Each row is a point. To make a cloud, some directions were put in groups of two or more. Within a group, all points are equally far from the middle, so they leave a hole (a ring in 2 directions, a hollow ball in 3). The other directions are filled evenly. Then the cloud was stretched, turned, moved and blurred a little. Count the holes, and give their numbers of directions, smallest first.

Cloud:
[[-40  -7]
 [-29 -39]
 [ 64 -32]
 [-34  57]
 [-26  27]
 [  8 -40]
 [-28   3]
 [ 28 -40]
 [-18  37]
 [ -6  62]
 [ 11  33]
 [-51  12]
 [ 36  45]
 [-47  29]]
Holes: 0

Cloud:
[[  2  23]
 [ 55  13]
 [-16  -3]
 [  6 -56]
 [ 10 -14]
 [-41   6]
 [ 41   1]
 [-53  37]
 [-43  11]
 [ 33  81]
 [ 61 -16]
 [ 45  -8]
 [  1 -50]
 [-11  48]]
Holes: 0

Cloud, 20 rows:
[[ 21  22  47]
 [-60  24  28]
 [ 39 -12  53]
 [ 42   6 -22]
 [-45   8  41]
 [ 46   5  37]
 [ 33 -45  41]
 [-68  24  -4]
 [ 58 -28  39]
 [ 12 -54  16]
 [-39 -23  -9]
 [ 46   9  -8]
 [-61   5   9]
 [-46 -11 -20]
 [-10 -22  48]
 [-57   4 -18]
 [-41  31  45]
 [ 38 -36  47]
 [-52  24  38]
 [ 22 -44 -33]]
Holes: 1 (3)

Cloud:
[[ 24  10 -31 -23]
 [ -5  -8  87  12]
 [-23  28  62  36]
 [ 37 -38  12  36]
 [ -4  26  51  47]
 [-46  33  56  19]
 [ 13 -10 -40 -21]
 [  7 -38  47 -55]
 [-21  43  10 -22]
 [-24   0  -3  54]
 [  9 -54  61 -27]
 [ 32  24  11 -41]
 [ 26  27   3 -40]
 [-63 -33   8   6]
 [ -7   9  14  61]
 [ 25  10  39  46]
 [ 30  -1  67 -16]
 [  3 -54  -6 -45]
 [-19 -20  31 -65]
 [-18 -57  37  41]
 [-24  -4  -2  55]
 [ 53 -26   4  17]
 [ 57 -13  -7  -6]
 [-47  25  65  21]
 [-51  33  51   9]
 [ 15 -25  75 -24]
 [  5 -48  37 -54]]
Holes: 2 (2, 2)

Cloud (56 x 6):
[[  6  16  22  25 -23 -39]
 [-42 -52  21 -27  34  19]
 [-24 -43 -35  54   5  49]
 [ 31 -25  -1  27 -55  -6]
 [ 46  35  31  62 -34  24]
 [  5 -23  36  72  29  22]
 [ 38   5 -16  50  36  47]
 [  2  17  38  33 -41  11]
 [ 21   0  28  16 -11  85]
 [-72  -7 -36  -8   7  12]
 [  0   3 -35  -5  11 -21]
 [-17 -36  20  65  50 -33]
 [-22  26  30   1  20  62]
 [-65  20  -2  22  31   2]
 [ 33 -62 -30   8  22  61]
 [ 49 -26  14   9  15 -48]
 [ 53  20  16  38  35  28]
 [-22  51 -18  -1  38  13]
 [-15   3 -17  58 -47  12]
 [ 12   0  42  17 -45  39]
 [ 19  17 -37  39 -20   6]
 [ 51 -17  31  95  31  28]
 [ 24 -47  18 -13  10  71]
 [ -6  17   1  18  63  44]
 [ -8 -20  26  -5 -51  57]
 [-37  -9 -21  56   6  38]
 [ -1 -52  28   1  -2  55]
 [-25  31 -15 -56   8   1]
 [-20 -10  29  29 -39  52]
 [-41 -32  17 -18 -29  38]
 [-56 -36 -25 -25  14 -13]
 [ 60  -8 -28  31  16   7]
 [-18 -32 -43  61  10  33]
 [ -3 -64  17  21 -29  40]
 [ 27   0 -43   0  38  33]
 [ 33 -54  35  14 -34  16]
 [ -6 -43  36  43 -29  17]
 [  9  36  17  68 -20  43]
 [-13  25  26 -26 -24  50]
 [ 23   8 -49  23 -27  25]
 [  9  33 -15  63  -3 -15]
 [  8 -51 -34  15 -52  15]
 [-22  -4 -28  46  41  35]
 [ 49 -53   4  25  40 -30]
 [ 29 -69 -36  53 -25   0]
 [-29 -16  37 -42 -14  14]
 [ 53 -20  45  20  -3  48]
 [ 18   1  44 -39  29  38]
 [  1 -27 -64  33  16  21]
 [ -9  11 -49  28 -25  19]
 [-17 -42 -23  27  -7 -23]
 [ 22 -33  62  32  46   1]
 [-32 -11  18  42 -30   4]
 [-31  25 -12  12 -45  66]
 [ 13 -33 -16  77  37  20]
 [ 67 -30 -27  49  17  -7]]
Holes: 1 (4)
